Each row is a point. Each copy is the shape, with its points in the same order, stretched, turned, moved and blurred by noise. Say if it was mirrored as well.

Shape (5 x 2):
[[-39 -30]
 [-21  -6]
 [-38  48]
 [-23  -1]
 [ 29  24]]
Copy 1 (5 x 2):
[[ 46  49]
 [ 25  34]
 [-27  60]
 [ 20  35]
 [  1 -15]]
Copy 1 is: mirrored
Copy 2, 5 rows:
[[-20 -29]
 [-12   0]
 [-55  47]
 [-15   0]
 [ 34  45]]
Copy 2 is: only turned

Shape, 10 rows:
[[-19   4 -32   2]
 [ 27 -36  -8   2]
 [ -2  26 -33  18]
 [-16   3 -21   4]
 [  8 -38 -13   6]
 [ 12 -25   9  -6]
 [ -7  15 -28  -2]
 [ 18  33   9 -12]
 [-10 -19  -8 -10]
 [ 19  36  43   4]]
Copy 1 (10 x 4):
[[  0 -12   8  38]
 [ 21 -40  -7 -25]
 [ 27  10   1  37]
 [ -4  -4   4  23]
 [  6 -39 -10 -10]
 [  1 -20  -1 -27]
 [ 15   0  17  27]
 [ 17  31  21 -13]
 [ -8 -28   7   3]
 [ 12  60   1 -40]]
Copy 1 is: mirrored
Copy 2, 10 rows:
[[ 23  22   3  26]
 [ 26 -38  -3  28]
 [ 20  29 -24  19]
 [ 14  22   3  22]
 [ 20 -22   8  41]
 [ 14 -22  11  10]
 [ 24  22  -5  12]
 [  8   7 -12 -29]
 [ 19  -1  21  16]
 [-25   1 -12 -44]]
Copy 2 is: mirrored
Copy 3, 10 rows:
[[-15  -7 -27 -29]
 [ 38 -25 -12 -17]
 [ -8  10 -49 -14]
 [-12  -7 -17 -21]
 [ 22 -35 -12 -22]
 [ 23 -16   8  -9]
 [ -9  10 -26 -26]
 [ 12  40  -6   0]
 [  1 -17   7 -28]
 [  7  39   9  36]]
Copy 3 is: only turned
Copy 4, 10 rows:
[[ 12 -23 -13  39]
 [ -5  21 -46   4]
 [ 25   0   5  49]
 [  8 -19  -9  32]
 [-11   4 -43  14]
 [ -7   6 -24  -5]
 [ 23 -11  -5  32]
 [ 32  11  20   1]
 [  2 -17 -25  11]
 [ 13  18  46 -13]]
Copy 4 is: mirrored
